Each row of a before or after table is a point. One or more steps were done to the points. Then noise was added and the rows were shuffled. The steps act on how far a point lies along the listed directions, d1 being the first. What was done? A step turns or swaps two directions, mirrors them in a line or flattens them onto one, adds a multiple of one to another, or multiplies one. Angles are multiples of 10 degrees, from the lower direction toward the higher: turns from -170 to 170, lines from 10 to 170 but not 90. Use the fewest steps. Two steps may share a direction if one is a turn and the other turns, adds or multiplies; they go together, in the order done. Otherwise the lowest direction goes first.

Directions:
(1): [ -5.3 -26.4]
(2): [-26.4   5.3]
Before:
[[ 0.3 -5.5]
 [-4.3  7.3]
 [ 1.8 -0.2]
 [-3.1  4.7]
 [ 0.7 -5.3]
 [ 4.2  7.6]
 [-0.4 -1.7]
 [-3.1 -0.2]
 [ 1.6 -4.4]
 [ 4.9  4.4]
 [ 0.2 -5.7]]
After (11 x 2):
[[ -3.5  19.7]
 [ -1.4 -16.5]
 [ -2.0  12.9]
 [ -4.2  -1.7]
 [ -0.7 -15.8]
 [  0.9 -12.2]
 [ -1.3 -15.9]
 [ -0.8  -4.2]
 [  2.3  -0.1]
 [  7.6  14.3]
 [  8.4  23.5]]
Steps: multiply d1 by 3; multiply d2 by 1.3

Directions:
(1): [-12.4  21.7  -8.5  27.4]
(2): [-25.8 -25.3   6.2  10.3]
(3): [  1.6 -11.3 -36.3  -1.6]
(4): [ 25.0 -14.6   4.5  24.3]
Before, 14 rows:
[[ -1.5   1.7  -7.5   1.8]
 [  2.3  -4.5  -0.4  -6.4]
 [  1.1   0.7  -3.4   1.7]
 [ -1.2   4.3  -0.6   1.7]
 [  0.6   3.3   1.4   2.2]
 [ -5.1   2.1   2.5   1.1]
 [ -3.0  -5.2  -3.0   1.6]
 [ -5.4   2.1  -7.4  -5.5]
 [-10.7  -4.5  -6.2   3.6]
 [ -1.0  -0.5  -6.3   1.4]
 [  3.7  -7.2  -3.7 -10.1]
 [  3.4  -4.0  -3.6  -1.9]
 [ -1.9   3.6  -1.8  -1.5]
 [  4.6 -10.8  -2.1  -8.8]]
After (14 x 4):
[[ -0.6   1.8  -4.9  -4.7]
 [  9.6   5.9  -4.4  -1.9]
 [  0.6   3.6  -3.8  -3.2]
 [  0.7   2.5  -4.6  -3.5]
 [ -1.5   1.5  -2.3  -3.6]
 [ -2.2   1.2  -2.3  -1.7]
 [  2.7  -2.6 -10.7  -0.2]
 [ -1.7  -1.9   1.4   1.2]
 [  1.4  -2.5  -3.9   0.5]
 [ -0.3   0.3  -1.7  -1.3]
 [  4.2   5.2  -0.9  -1.5]
 [ -0.4   1.6  -6.5  -2.6]
 [ -0.9  -2.0   0.1   1.3]
 [  4.2  -1.0   0.4   2.6]]
Steps: multiply d1 by 0; turn d2 and d3 by 150 degrees; turn d3 and d4 by 130 degrees
